Each point is reached from the start by the listed moves, each made once or not at all, plus a little noise. Is the number of moves made odd or even? Then give how often each move was made.

Moves:
(1): [ 3.8 -2.3  3.7  1.0 -0.1]
(2): [-2.6  5.3 -0.9  1.3  3.4]
Start: [ 0.4 -1.4 -2.5  4.0  2.0]
Points:
[-2.2  3.7 -3.3  5.4  5.4] -> odd (0, 1)
[2.0 1.4 0.4 6.2 5.3] -> even (1, 1)
[ 4.1 -3.7  1.3  4.9  2.1] -> odd (1, 0)
[ 0.4 -1.2 -2.7  4.0  2.2] -> even (0, 0)

Moves:
(1): [ 3.9 -0.5  2.5  2.6 -1.8  1.4 -1.3 -1.7 -0.2]
(2): [ 0.2  3.4 -0.2 -0.8 -0.9  0.8  1.8 -3.1 -1.7]
(3): [ 0.6 -0.9  2.9 -0.6  0.2 -1.1  3.7  1.7  4.3]
(4): [-0.3 -1.4  0.0  3.1  2.6 -1.1  0.0 -1.8 -1.2]
(5): [ 1.7  0.4  0.2 -1.4  2.0  0.0 -0.3  0.5  0.8]
(6): [ 0.6  0.2 -1.7  0.1 -0.2  4.4  3.0 -0.1  0.6]
(7): [ 3.5  0.4 -1.2  0.1 -1.1 -1.3  3.9  2.2 -1.4]
(8): [-0.7  2.9  0.9  1.4  0.7  0.0 -1.1  2.7  0.6]
Start: [ 1.7 -3.3  0.7 -2.5  2.8  0.3 -2.6 -0.4  3.8]
Points:
[ 1.6  1.9 -0.2  1.2  5.1  4.4  1.1 -2.9  2.5] -> even (0, 1, 0, 1, 0, 1, 0, 1)
[ 6.0 -1.8  5.2  0.6  1.5  4.7  1.5  2.5  9.5] -> even (1, 0, 1, 0, 0, 1, 0, 1)
[ 6.8 -4.6  4.4 -0.7  1.2  4.8  3.0 -0.5  8.6] -> odd (1, 0, 1, 0, 0, 1, 0, 0)
[ 5.5 -0.5  1.3 -1.7  2.6  2.3  6.5  6.1  8.2] -> even (0, 0, 1, 0, 0, 1, 1, 1)
[ 8.7 -0.9  4.6 -2.2  1.6  5.9  5.0 -3.3  7.7] -> odd (1, 1, 1, 0, 1, 1, 0, 0)
[ 7.5  2.6  1.6 -3.6  3.4  3.4  8.6  3.6  6.7] -> even (0, 1, 1, 0, 1, 1, 1, 1)

Moves:
(1): [ 2.0  1.5 -1.0 -2.2 -1.0 -0.1 -2.0  2.3  1.8 -1.7 -2.2 -0.6 -1.0 -0.8
  0.3  1.5  1.7 -0.1]
(2): [-1.7  4.1 -2.8 -1.1 -0.5  0.0  2.4  1.3 -0.9 -0.8  1.1 -0.1  2.0  0.9
 -0.4 -1.5  2.0  0.5]
(3): [ 1.2  2.1  4.2  0.5 -1.2  2.5 -1.0  1.3 -2.9 -0.7 -3.5 -0.2 -1.7  0.0
 -0.5  0.0  0.6 -1.5]
(4): [ 1.2  4.3 -1.9  2.7 -0.4  0.2 -0.5  0.6  0.7 -0.8  1.1  3.5 -2.7  0.5
  1.0 -0.4  0.6  0.9]
(5): [ 0.1 -2.5 -0.8  0.5  4.5  0.8 -1.1  1.8  0.3 -1.8  0.3 -0.5 -1.7  0.4
 -0.7  0.2  0.3  1.8]
(6): [-0.5 -0.1 -1.7 -0.3 -0.5  3.8  2.1  1.6  2.0  1.9 -0.8  1.3  0.2 -0.2
 -2.0  0.1 -0.7  0.7]
(7): [ 1.4 -0.5  0.1  0.7  0.8 -1.2  4.5 -2.1  1.6 -1.2  2.6  0.0  1.7  1.1
  0.4  2.5 -2.1 -0.5]
(8): [-1.5 -1.0  1.4  1.9 -0.8 -1.3  1.0  4.0  3.5 -1.9  0.6 -0.6  1.2  2.8
  1.4 -0.2 -1.2 -0.6]
(9): [ 0.4  2.0  0.1 -0.6  2.0  2.0 -0.5 -2.8  3.2  1.4  0.0 -2.5  1.6  0.3
 -2.6 -0.9 -3.6  0.5]
(10): [ 0.4  0.7  0.6  1.2  0.0 -1.2 -0.6  1.0  0.0  2.1  0.1 -1.7 -0.8  0.1
 -0.6  1.8  0.6  1.5]
(11): [ 1.5 -0.3  1.8 -0.7  0.8 -0.4 -3.1  1.2  0.6 -1.9  2.9  2.4 -0.1 -0.6
 -2.9  0.3  3.2  0.4]
(12): [-0.9  1.1  2.8 -3.1  0.8 -2.8  1.5  1.1  2.0  0.1 -2.1  3.6 -2.1 -1.2
 -1.0  1.6 -1.4 -0.4]
(13): [ 3.5 -0.2  3.0  1.6 -0.3 -3.1 -0.8 -0.9  0.3  1.2 -3.7  4.5  2.8  0.4
  1.2  0.4  1.4  2.3]
(14): [ 2.3  0.6 -1.5  0.1 -1.0  1.3  2.4 -1.4  0.7  2.1 -0.4 -1.6 -1.2  5.6
 -1.9 -3.3  1.3 -3.4]
(15): [ 0.8 -0.9  1.5 -1.4  1.5  0.8 -0.8 -0.5 -0.1  2.7  2.1  1.2 -0.9  0.3
  5.4 -2.4  0.0  0.1]
(16): [-2.1  1.0 -0.2  1.0  1.2  0.7 -0.7 -1.3  0.2  1.7 -0.7 -0.3 -0.5  1.9
  1.5  1.3  1.5 -2.6]
(17): [-0.4  0.2  1.0  3.0 -0.3 -2.3  3.3 -1.4  3.0 -0.6 -0.4 -2.2 -1.3 -2.5
  1.7 -0.9  2.6  1.3]
(18): [-0.3 -0.6  0.7 -2.3 -2.1 -0.2  1.3 -2.9  0.2 -1.7 -0.5 -1.8 -0.8  2.5
  1.2  2.1 -0.4  3.5]
Start: [-0.1 -1.3  0.1  0.1 -1.4  1.8  2.1 -2.0 -1.0 -1.8  1.9  0.4 -0.6 -1.7
 -1.0 -0.4  2.1 -0.7]
Points:
[ 1.7  7.0 -6.3 -0.1 -1.8  8.3  7.3 -0.3  1.5  3.4  5.4  5.3 -3.2  5.3
  1.3 -8.1  5.7 -1.9] -> odd (0, 1, 0, 1, 0, 1, 0, 0, 0, 0, 0, 0, 0, 1, 1, 0, 0, 0)
[ 1.4  8.7 10.9 -0.9  0.2 -1.5  6.8 -6.8  4.0  4.0 -5.2  1.2 -2.0  1.3
  5.8  1.1  5.4  3.8] -> even (0, 1, 1, 0, 0, 0, 0, 0, 1, 1, 0, 1, 1, 0, 1, 1, 1, 1)
[ 1.9  7.9  4.8 -2.2 -1.8  5.9  9.4 -5.7  5.9 -2.5 -1.5  4.7 -4.3  1.0
 -4.3  4.3 -4.7  1.9] -> odd (0, 0, 1, 1, 0, 1, 1, 0, 1, 0, 0, 1, 0, 0, 0, 0, 0, 1)
[ 6.8  4.2  3.4 -4.5  1.2  1.1 -2.4 -1.2  3.4 -0.6  2.6  5.7  4.1 -1.9
 -0.3 -3.2  6.7  3.4] -> even (1, 1, 0, 0, 0, 0, 0, 0, 1, 0, 1, 0, 1, 0, 1, 0, 0, 0)
[ 0.8 -1.1  3.5  5.5  3.7 -1.5  5.9 -2.9  8.4 -6.9  9.7  1.8 -5.3  4.8
  8.1  2.2  6.6  4.1] -> odd (0, 0, 0, 1, 1, 0, 1, 1, 0, 0, 1, 0, 0, 0, 1, 1, 1, 1)
[ 5.2  2.7  9.8 -3.6  0.1 -3.9  6.7  3.7  5.0 -5.8 -3.2  4.0 -1.9  4.4
  6.2  5.4  3.9  5.8] -> odd (1, 1, 1, 0, 1, 0, 1, 1, 0, 1, 0, 1, 1, 0, 1, 0, 0, 1)
[ 2.8  2.9 -4.1 -1.9 -2.9  4.4 11.9  3.4  7.4 -0.2  4.0  0.0  1.7  7.8
  2.7 -3.6  2.9 -3.8] -> odd (1, 1, 0, 0, 0, 1, 1, 1, 0, 0, 0, 0, 0, 1, 1, 0, 0, 0)
[ 7.2  4.6  3.4  3.3  5.0  4.7  4.2 -3.2  6.4 -4.1  1.9 -1.1 -6.9 -2.6
  4.0 -0.8  1.5  1.9] -> even (1, 0, 1, 1, 1, 0, 1, 0, 1, 0, 0, 0, 0, 0, 1, 0, 1, 0)
[ 7.8 10.1  2.3 -4.5 -2.1  1.2  6.7 -3.5 12.6 -0.7 -0.7  7.8 -3.4  3.5
 -0.5 -4.2  8.7  5.5] -> even (1, 1, 0, 1, 0, 1, 0, 0, 1, 0, 1, 1, 1, 1, 1, 0, 1, 1)
[ 2.9  5.1  8.7  4.7  3.7  1.1 11.3 -4.9 11.0  0.0  1.2 -2.6 -9.4  9.7
  4.4  0.6  1.0  0.0] -> odd (0, 0, 1, 1, 1, 0, 1, 1, 1, 1, 0, 1, 0, 1, 1, 1, 1, 1)
